Rows are points. A path goes straight from each point to the next, and from the last back to the first. The post is the endless flat space through its rows: a point in 2 columns, a line in 3, a plane in 4, and so on, so that a path can go around it. Count how often the path circles the post. Going back the other way cancels.

Post, one row:
3 -1
Path (33 x 2):
32 -14

2 -39

-19 -5

-20 25

20 36

29 33

-12 54

-47 -1

-12 -22

20 -61

36 -6

13 19

-7 22

-30 -2

-12 -35

8 -17

35 2

34 51

23 10

17 -33

-4 -30

-48 -24

-2 22

17 46

47 -15

22 -3

18 44

-18 50

-29 -12

-17 -36

27 -43

47 27

48 16
Times around: 1

Post, 8 rows:
-16 14 -34 18 -36 8 -6 2 25

3 2 15 -15 -2 0 -28 -4 14

59 63 28 -36 41 2 11 2 -35

15 -5 0 -11 18 8 3 -11 5

48 30 6 14 34 -25 -5 0 -8

-30 -30 -40 16 -36 -22 -1 6 4

-32 -17 -35 33 -23 -9 -22 -32 -11

40 13 4 -10 -14 -3 3 -22 -6
Path, 29 rows:
-14 -1 2 -30 -26 -2 21 11 14

14 -27 19 -34 42 -9 -14 -21 12

29 23 22 -15 -14 0 -17 -19 38

-4 13 1 28 -4 -47 7 -2 -36

-17 20 -7 48 15 15 -13 -31 -34

-54 25 -36 16 -42 -23 -9 41 25

-24 69 -23 3 -6 33 -33 -2 47

26 30 -45 50 5 -25 -3 23 43

-13 16 -5 -3 1 7 -41 -32 -9

-13 19 -51 40 5 -8 -2 -13 16

3 21 12 4 19 -10 9 -11 -19

-22 4 34 -21 -4 2 -44 -2 21

-1 86 -22 38 -46 13 -43 10 81

30 -7 -3 -12 23 2 -3 -52 15

-81 -44 -28 36 -14 -57 -12 -26 -53

-5 -1 54 -21 33 5 -5 6 -6

27 33 14 1 48 -55 -5 65 28

-92 8 -71 81 7 -28 -65 -3 17

9 6 -15 -8 -14 -30 4 -3 4

-8 16 -4 3 -11 -17 10 11 19

11 -23 44 -22 38 -1 -29 -10 0

-1 -12 -34 54 1 3 -23 -70 -56

7 9 -57 18 38 -23 -8 11 -40

64 45 -33 -10 -21 3 39 -6 19

38 14 4 -51 -49 16 -1 18 46

7 -14 -42 9 -38 31 -26 -48 7

68 50 -10 -24 31 -11 34 -19 -46

-6 6 28 -41 20 -38 -17 38 15

24 -33 48 -32 50 -20 6 -5 -8
Times around: 1
